Each point is reached from the start by the listed moves, each made once or not at all, plus a little noise. Say if it took an odd or an even number of moves. Then give how often each move was made.

Moves:
(1): [ 0.38,  0.11, -0.28, -0.14]
(2): [-0.19,  0.29, -0.02, -0.16]
Start: [ 0.21,  0.06, -0.25,  0.18]
Points:
[ 0.21,  0.04, -0.24,  0.19] => even (0, 0)
[ 0.37,  0.48, -0.57, -0.14] => even (1, 1)

Moves:
(1): [ 0.47,  0.01,  0.09,  0.19, -0.04,  0.16, -0.07,  0.09,  0.12, -0.07,
 -0.16]
(2): [-0.09,  0.62, -0.01,  0.19,  0.14,  0.31,  0.41,  0.30,  0.08, -0.13,
  0.11]
(3): [-0.06, -0.10,  0.54, -0.10, -0.11, -0.03, -0.14,  0.03, -0.05, -0.35,
 -0.07]
(4): [-0.21, -0.36, -0.20,  0.63, -0.03,  0.22, -0.12,  0.11,  0.15,  0.05,
  0.01]
(5): [ 0.11, -0.09,  0.02, -0.04,  0.26, -0.03,  0.00, -0.34, -0.10, -0.14,
  0.03]
(6): [-0.01, -0.24, -0.01, -0.25,  0.12,  0.40,  0.08,  0.06,  0.28, -0.20,
  0.05]
(7): [ 0.01, -0.19, -0.01,  0.14, -0.19, -0.11,  0.33, -0.20,  0.23,  0.07,
 -0.08]
(8): [ 0.05, -0.20, -0.05, -0.05,  0.21, -0.18,  0.12,  0.28,  0.09,  0.18,
  0.00]
(9): [-0.15,  0.35,  0.06, -0.11,  0.13, -0.15, -0.28, -0.01,  0.54,  0.05,
  0.24]
Start: [-0.13,  0.18,  0.08,  0.21,  0.07, -0.06, -0.10,  0.00, -0.14,  0.18,
  0.15]
Points:
[-0.28, -0.38,  0.44,  0.70,  0.19,  0.09, -0.36, -0.20, -0.14, -0.25,
  0.12] => odd (0, 0, 1, 1, 1, 0, 0, 0, 0)
[-0.32,  0.55,  0.67,  0.05,  0.42,  0.32,  0.30, -0.15,  0.84, -0.50,
  0.42] => even (0, 1, 1, 0, 1, 1, 1, 0, 1)
[ 0.34,  0.01,  0.67,  0.30,  0.49,  0.47,  0.63,  0.22,  0.49, -0.44,
  0.03] => odd (1, 1, 1, 0, 1, 1, 1, 1, 0)
